Each row is a point. The window is the flat piece filled in between its corners: a triangle in 3 columns, a solid with four corners in 4, and so on. A path goes straight from each point to the next, and from the last back to the first. List the points from which the path goes on through the window.

Window (4 x 4):
-.16 -.50 -.26 -.06

.28 -.61 -.18 .16

-.28 .18 .05 -.20

-.17 .46 -.30 -.13
Path:
(1): -.23 -.44 -.15 .33
(2): .30 -.56 -.17 -.34
(3): -.03 .29 -.33 -.31
(4): -.23 .32 -.21 .11
(5): -.13 -.79 -.03 .45
(6): .31 -.94 -.23 -.21
(7): .24 -.52 -.19 -.04
(8): .08 -.45 -.20 .34
(9): -.11 -.15 -.04 .26
(10): .18 -.13 -.17 -.16
(11): .04 -.39 -.03 -.20
(12): -.24 -.29 -.01 .40
(13): -.03 -.61 -.13 .18
(14): .18 -.70 -.27 -.11
(15): .29 -.17 -.07 -.33
(16): .02 .03 -.20 .27
Through the window after points: 3, 7

Window:
-.47 -.22 .02 .37

-.12 -.43 -.93 .31

-.12 .43 -.04 -.26

.53 .24 -.16 -.51
Path:
(1): -.28 .22 -.13 -.40
(2): .05 -.14 -.21 -.88
(3): .35 .23 -.16 .04
(4): .19 -.18 -.54 .46
(5): -.12 -.43 -.48 .00
(6): -.28 -.55 -.81 .01
(7): .05 -.16 -.80 .54
(8): .02 .46 -.04 -.08
Through the window after points: 2, 6, 8

Window:
.16 -.10 .43 .17 -.01 -.93

.41 .51 .18 .32 -.46 -.20

.05 -.24 -.66 -.47 .46 .39

-.09 -.08 -.84 -.22 -.34 .31

.46 -.68 -.06 -.22 -.02 .11

.00 -.06 .44 .62 -.05 -.43
Path:
(1): .63 -.04 -.39 -.02 -.10 -.09
(2): -.25 -.44 -.08 -.49 -.30 .31
(3): -.08 .31 .09 -.59 -.35 .32
(4): .50 -.47 -.54 .08 .26 -.28
(5): .53 -.37 -.57 .31 .31 -.07
(6): -.06 -.20 .13 -.47 .25 .17
(7): .09 .19 .41 -.07 -.23 .08
(8): .45 -.02 -.25 .41 -.22 -.43
(9): .22 -.13 -.94 .36 .03 -.04
(10): -.21 -.05 -.32 -.51 -.47 .35
(11): -.23 .29 .32 -.36 -.34 -.22
(12): .33 .11 -.16 .42 -.26 -.08
Through the window after points: 7, 9, 11

Window (6 x 6):
-.53 .59 .15 .02 -.59 -.08

.11 -.28 .10 .13 .17 -.02

.31 -.29 .01 -.44 .72 -.17

.05 -.35 -.39 -.31 .29 .07

-.09 .39 .23 -.33 -.94 .30

.33 .04 -.22 -.12 -.05 -.24
Path:
(1): -.07 -.23 .22 -.39 -.34 -.30
(2): .26 .47 -.03 -.11 .10 .28
(3): .09 .32 .02 .15 .02 .39
(4): -.13 .12 .12 -.29 -.60 -.51
(5): .09 -.12 .14 -.54 -.45 -.41
(6): -.08 .30 -.01 .05 .19 .55
(7): -.02 .17 -.29 .00 .08 .36
(8): -.17 -.35 .24 -.48 .01 -.34
(9): -.36 -.10 .11 .07 -.44 -.64
(10): .26 .75 .27 -.31 -.57 .71
(11): .17 .61 .10 .04 .08 .26
(12): -.25 .05 .26 -.20 -.72 -.20
(13): -.30 -.55 -.06 -.63 -.27 -.10
(14): .38 .31 -.21 .03 .36 .20
(15): .30 .15 -.35 .02 .17 .00
(16): .12 -.28 .08 -.46 -.34 -.45
Through the window after points: 5, 13, 15
